Rows are points. The points of each table are mixes of a few directions, plus a little noise. How many directions does each table use, and how many do they share? Where both have some left over, give the other angles between the two spaces (their principal angles), to ten degrees, smallest first.

First, 5 rows:
[[  1 -13]
 [ -2 -30]
 [  6  85]
 [ -1 -28]
 [ -1 -16]]
Second:
[[ -5 -95]
 [ -1 -14]
 [  3  42]
 [  0   6]
 [  2  32]
 [  2  28]
 [  0   0]]
Directions: first 1, second 1, shared 1

First:
[[ 18  -9  -5  25]
 [ 58 -29 -14  82]
 [-29  15   8 -41]
 [-35  19   9 -51]
 [-11   5   3 -16]]
Second:
[[-40  21  10 -57]
 [ 15  -8  -4  22]
 [ -8   4   2 -12]
 [ 23 -12  -6  33]
 [ 20 -10  -5  29]
 [-67  34  16 -95]
 [ 44 -22 -11  62]
 [ 13  -7  -3  18]]
Directions: first 1, second 1, shared 1

First, 7 rows:
[[ 27 -62 -23  30 -28  33]
 [  4 -12   0   9  -7   4]
 [-21   7  49  51  -7 -10]
 [-17  45   9 -31  23 -24]
 [  6  45 -47 -95  36 -15]
 [-11 -13  36  54 -15   1]
 [ 11 -10 -23 -17  -1   8]]
Second (9 x 6):
[[  0   7   5   4  44 -13]
 [ -5  -6   9 -14  48 -21]
 [-18 -24   5 -78 -49 -22]
 [-34   1  35  -8 -21  18]
 [ 48 -45 -45  11  10 -10]
 [-37  -2  33   6 -86  51]
 [ 41 -24 -37  21  16  -6]
 [  9  45 -12  12  14 -10]
 [ -3  48   8  45  24  13]]
Directions: first 2, second 4, shared 1; angles 40

First, 10 rows:
[[-59   2 -21   3   5  -4 -72 -39  18]
 [-73   0 -21 -28  -1   4 -54 -53  37]
 [ 29  -5  41  15   9 -32   1  36   2]
 [ 12 -17 -41 -33   0  35  62 -25   2]
 [ 32 -17 -11  31  -6  42  36  16 -13]
 [ 24 -15  18  27   4   2   7  21   2]
 [  8  34  25   9 -29  15  14  33 -31]
 [-67  20 -35   0   6 -19 -95 -47  -2]
 [ 41  -2  49 -12  -4 -15  54  41   6]
 [ 53   0  -5 -12  15 -27  43  20 -28]]
Second (10 x 9):
[[  0   0   0   0   0   0   0   0   0]
 [-31 -20 -47  14  15  15 -42 -41  11]
 [  8   5  12  -4  -4  -4  11  11  -3]
 [-12  -8 -18   6   6   6 -16 -16   4]
 [-17 -11 -26   8   9   8 -24 -23   6]
 [ 59  38  89 -27 -29 -29  80  78 -21]
 [ -5  -3  -7   2   2   2  -6  -6   2]
 [ 59  39  90 -28 -29 -29  81  79 -21]
 [-41 -27 -62  19  20  20 -56 -55  15]
 [-21 -13 -31  10  10  10 -29 -28   8]]
Directions: first 5, second 1, shared 1

First, 9 rows:
[[  2 -46  -3 -53  -6  37 -17  12  66  28  43 -20]
 [-24 -29  13 -21  28 -25   2 -68  14 -25  32 -22]
 [-23  25  21  25 -27   2  53   5  14 -14   7  -1]
 [ 27  15 -22  22  14 -18  30  -6 -28 -23 -32  -8]
 [ 15  -4   8 -85  25  59 -41  19  13  30  -9 -27]
 [-10  41  27  38 -25 -18   4  25 -30  -1 -27  30]
 [-50  28 -52  70   2  12 -26  -8 -73  15  19  41]
 [ 18   8 -41  19  18  -1 -31   8 -50   8 -22  16]
 [ 43 -38  48 -15 -31 -50  24  14  74 -15  -8  -8]]
Second:
[[  0  -3  23 -32  28  -1   0   6  48   2  17  13]
 [ 59 -24  11  32  12   4 -11  -5 -47  -8  42 -26]
 [  6 -10  18 -54  46 -27 -29 -18   5   9  43 -19]
 [-58  -4   8  58 -60 -13 -46 -10  -8 -37  -7 -19]
 [  0  13 -33  42 -47  36  47   8 -14  60 -95  21]
 [ 57   7 -29  -7  43 -17  -9   9 -67  10  29 -28]
 [-25  -4   3 -45   1  -4  20 -20  15 -33  18  13]
 [ -3  -7   2  -8 -23  35  51 -14  22  46 -57  27]
 [-36  31  -6  15   2 -15 -25  46  47 -47   8  19]]
Directions: first 6, second 6, shared 1; angles 40, 50, 50, 70, 90
